Each row of a before or after table is a point. One or more steps were done to the points. Then noise was added and the rows were shuffled. The steps act on columns, c1 being the first. Write out the steps. A step turns or swaps two columns, mirrors them in a line or flattens them onto one, adds a multiple of one to another, or multiplies or shifts one. Angles are multiples of 10 degrees, from the lower column toward the higher: turns from -170 to 170, lines from 10 to 170 but not 90. Use the fewest steps. Two steps may share a column if one is a turn and the other turns, adds or multiplies; they go together, in the order done. Otherwise the lowest column goes first.

Before (9 x 2):
[[-25  17]
 [ -1  60]
 [  2  -3]
 [-27 -17]
 [  4 -32]
 [  3 -14]
 [ 48  15]
 [ 15 -21]
 [-12  11]]
After (9 x 2):
[[ -2 -13]
 [ 33   1]
 [-30 -52]
 [ 15  29]
 [ 15 -25]
 [  1   6]
 [ -2  28]
 [  3  13]
 [-47  10]]
Steps: turn c1 and c2 by 150 degrees

Before (14 x 4):
[[ -4 -16  -2   2]
 [ 14  -1   1   9]
 [ 11   1   1 -24]
 [-23   5 -15   2]
 [-23 -16   1   0]
 [  5  -6   6 -20]
 [ 11 -30 -12  -3]
 [ 12  -7  -3  -6]
 [  5 -10  -7   1]
 [ -5 -17  -9  -1]
 [-23 -27  12   9]
 [ 13 -19   6   4]
 [-24   1  -1  -4]
 [-13   8  20 -28]]
After (14 x 4):
[[-23 -32 -22   0]
 [-13  15   7 -36]
 [  6 -12  10 -26]
 [-24   1 -25  -4]
 [ 11   2  12 -32]
 [ 12 -14   9  -8]
 [ -4 -34 -14  -1]
 [-23  11 -37   2]
 [  4 -20  -2   2]
 [-22 -54 -11  12]
 [ -5 -32  -6   2]
 [ 14 -38  19   5]
 [ 14  -2  15  11]
 [ 11 -60  -1  -3]]
Steps: add 1 times c1 to c3; multiply c2 by 2; multiply c4 by 1.3

Before (11 x 8):
[[-60 -22  -7   7 -22  34  -6  16]
 [ 20  45  40 -14  14 -35  10   9]
 [-23  -5  -2  11  34   2  12  12]
 [-39 -10 -27  14  -8  17 -19 -30]
 [ 27   0  19   2   8 -36  18 -23]
 [ -2  15  45  -7  30 -48  14 -26]
 [-13   4  -1  17  -5  -9  28  14]
 [-17  18 -17   5  13  -3  -4   6]
 [ 43  19  49  -5  31 -11  11  -7]
 [ 25   6  22 -41  24 -36  16   7]
 [-27 -18  -5  24  -2  -5 -27  36]]
After (11 x 8):
[[-22   2  30   0 -18 -35  20  -1]
 [-32  18  36  -7 -44 -13   9  31]
 [ 31  -2 -12   9 -27   5  11   6]
 [ 11  17  49  -9 -27 -51  15  20]
 [ 23 -20 -30  24  12  -7 -28  21]
 [ 51 -22 -17   7  40  32  -4   4]
 [ 22  16 -14   5  -8  -2  -3  -9]
 [-10  46  21 -15 -21 -35  12  35]
 [ 12   6 -12  19  10 -10  28   5]
 [ 34 -11   5  12  21  15 -20 -40]
 [-15   7   9 -40 -33 -37  17  21]]
Steps: turn c1 and c5 by -160 degrees; turn c3 and c8 by 50 degrees

Before (11 x 11):
[[ -4 -18  25 -11  21  -9   1  -7  12  18 -18]
 [-16  -3  -8 -29  16  12  26  25 -11 -14  16]
 [ -6 -19  17   1  -2  -6   3   5 -22   2   9]
 [  5 -13 -16   6  27   9  22 -18 -18   2  20]
 [ -1   4   3  13  15  33  24   1 -26   2 -15]
 [  4   1  29 -18 -19  -4   0 -14  -7  11  19]
 [-17  14  -3  11  25  12   8  26   1  21   8]
 [-15   3  -9  -1  27   5 -12  26  16 -22  11]
 [  0 -17  10 -11 -11  -6 -12   1   4  18  -8]
 [-22  -2 -13  16   8   4  14 -17 -29 -19 -16]
 [ 13   7   5  -5   5 -10  10  -5 -15  -8 -15]]
After (11 x 11):
[[  7  30 -26  32  26   8 -17  23  31   6 -20]
 [-27   5 -35 -10  14   8 -32 -14  15  19 -11]
 [-36  -2 -14  33   8   5  -9  20  30  13  23]
 [-25  -1 -18  14  27   5   3 -31 -17  21  -3]
 [-25 -39   0  15  24  10 -18 -23 -16 -19 -15]
 [ -1 -17  11   9  15  32 -23   8  19  -4  16]
 [  0  49  11 -24  -9  -8  11  -3  17 -22   5]
 [ 22 -26   7 -12   5 -11  -9   7   7   2  17]
 [  6  -9  46 -62 -17  -4   5  15   5  -4 -21]
 [-14  47  34 -27  -3  -7  -3  -5  41   0  -8]
 [ -3  52  44 -48  21 -10   1   6   7 -25  11]]
Steps: multiply c1 by 1.6; multiply c2 by 3; turn c2 and c9 by -160 degrees; multiply c3 by 2.5; turn c3 and c4 by -40 degrees; turn c7 and c8 by 160 degrees; turn c10 and c11 by -160 degrees

Before (10 x 14):
[[ -4 -21   5  -8  10 -11  24  10 -11 -12 -10   9  -8  28]
 [ -6  11   0 -20 -60  10 -16   1   5   7  38 -17   2  22]
 [  5   3  -4  -3   3  50 -21 -13   3 -25  -9  26   0 -17]
 [ -4   1  11   0  13   4  36   4  -8   7 -22 -18  -2 -10]
 [ 11 -13   2   6   9  -6 -29 -13   7  -8 -28 -16  -1  26]
 [  9  -8  52  36   7  -5 -27  13  10 -20  -6  18  -1 -23]
 [  8  13  -4  -9  10  33 -15 -14   5 -48  -8 -22   5  23]
 [ -3 -18  25 -18  -2  -5 -29   6  -4   2  -6 -16   1  23]
 [-14  25  -6 -20   2  13  -1  -5 -12 -38 -10  16   0 -29]
 [-14 -10   6  -8  12  -8   0 -17   8   6  15 -23  -6  16]]
After (10 x 14):
[[ -3   1  11  -1  43   1  36  21  -5   8 -22  -6  -2 -10]
 [  8   9  -4 -12  40  -8  -8 -18   4 -41  -8 -44   5  24]
 [ 11 -11   2  10  40  -1 -35 -19   5  -9 -28 -36  -1  26]
 [  5   1  -4  -4  33  -3 -19 -46   2 -15  -9  -5   0 -17]
 [ -6   3   0 -22 -30   1 -11  13   3   9  38 -11   2  21]
 [  9   5  52  37  37  -4 -31  19   7 -21  -6  39  -1 -23]
 [-14 -11   7  -4  42   0  -4 -25   5   4  15 -51  -6  17]
 [ -2 -23  25 -11  28   0 -38  24  -3   1  -7  -1   1  23]
 [ -4 -22   5  -1  39  -2  14  17  -8 -14 -10  26  -8  28]
 [-13  17  -6 -27  32  -6  12 -23  -9 -35 -11   2   1 -29]]
Steps: add 0.5 times c2 to c7; turn c2 and c4 by -20 degrees; shift c5 by 30; flatten c6 and c10 onto the line at 80 degrees; multiply c8 by 3; turn c8 and c12 by 40 degrees; multiply c9 by 0.7

Before (13 x 20):
[[-12 -10  13  11 -25  14   3 -40  10  28   8  -2 -20   0 -13 -56 -10  -9
   14   2]
 [-28  16   1   6 -31   8   7  -1  15  11  15 -25   2  30   8   6  24  -2
   16 -10]
 [ -9  -6   2  -5 -34  41  20 -25  23  48  11 -23  13  -6 -19 -26   3  -1
   12  12]
 [ -8  -9 -27  -7 -17  -3 -11   6   0 -34 -25  -9  -9 -52  -4 -14 -29 -11
  -32 -25]
 [ -8 -35   8   7 -11  22  16 -44   4  17  13 -24  16  -5  11 -35  26  -2
   28  14]
 [-20  -9 -42 -23  -3 -11 -14 -17  25 -16 -23 -18 -11 -14  -9   9 -40 -14
  -14  -6]
 [  6   8 -25   7   0 -17   7 -13  13  -5 -20 -24 -11  -7  -1  22  15   8
  -33   5]
 [  3   8 -30 -26   1   2 -10  11  25  -9  -1 -24 -26   3  27   2  -9   9
  -29 -26]
 [ 19 -28 -15  -3   5  -3 -20  24  13 -15 -17  14   3  -9 -23 -35 -22  -9
    2 -26]
 [-10 -10   3   0 -15  35  30 -35  -3  16  19   3  -6   6 -15 -16   2  15
   28  -8]
 [-11  17   6  -7 -10   4   7 -38  27   3 -18 -26  17   7   8   0  20  22
   -6 -21]
 [-16   6 -60  -8  -4   3   9   1  15 -22 -45 -28 -16  -4  -3 -17 -17  -8
  -28 -19]
 [-15  -2   5   6  20  16 -38  10 -23  24  13  17  18   8   2 -32  18  22
   12 -12]]
After (13 x 20):
[[  2  10  13 -28   1   1 -11  11  26  -9   2  20 -29   8  28   6 -26 -15
  -28 -24]
 [  0 -34 -28  10 -10  20  16 -40   7  13  15  16  14  -5  -7 -25   3   2
   27   0]
 [  1  -4 -21   8  20  15 -11  13 -22 -11  12  58  17   7  39 -17   1 -11
    9 -21]
 [  3 -10   9  12 -23  15  15 -40   9  13  10  40 -21  -3 -41 -38  16  31
   15 -16]
 [ -1  14 -22   6 -32   8  11   1  17   7  18  15   5  32 -30   1  -4  31
   20  -9]
 [  1 -28  24  -3   4  -4 -19  28  15 -15 -13  50   2 -10 -14 -20  -8   6
    3 -36]
 [  3   3  26  -9  -7   2  -4   4  17  -4 -41   9 -19  -3 -14  -7 -55   1
  -27 -25]
 [ -4 -12  49 -23  -4 -10 -16 -14  28 -14 -23  27 -12 -15 -19   7 -35   1
  -14  -4]
 [  4  -9  -2   0 -19  35  25 -36  -3  20  17  42  -6   6 -12 -14   0  38
   26 -14]
 [  3  -9  32  -6 -18  -5 -23   5  -3 -21 -25  34  -7 -51 -29  -3 -23  17
  -31 -30]
 [ -2  -4  -6  -4 -36  43  36 -27  23  27   8  16  10  -4 -44 -23   2  57
   11   1]
 [ -3  10 -13  10   1 -15   1 -15  10  -2 -20  18 -13  -6   6  13 -27   6
  -32   9]
 [ -2  16 -22  -8 -12   6   4 -39  27   3 -15  16  19   7  12   5   2  23
   -5 -21]]
Steps: multiply c1 by 0; turn c3 and c17 by 100 degrees; add 1.5 times c5 to c15; turn c15 and c18 by -50 degrees; flatten c7 and c10 onto the line at 40 degrees; shift c12 by 40; turn c16 and c20 by 20 degrees; multiply c16 by 0.7
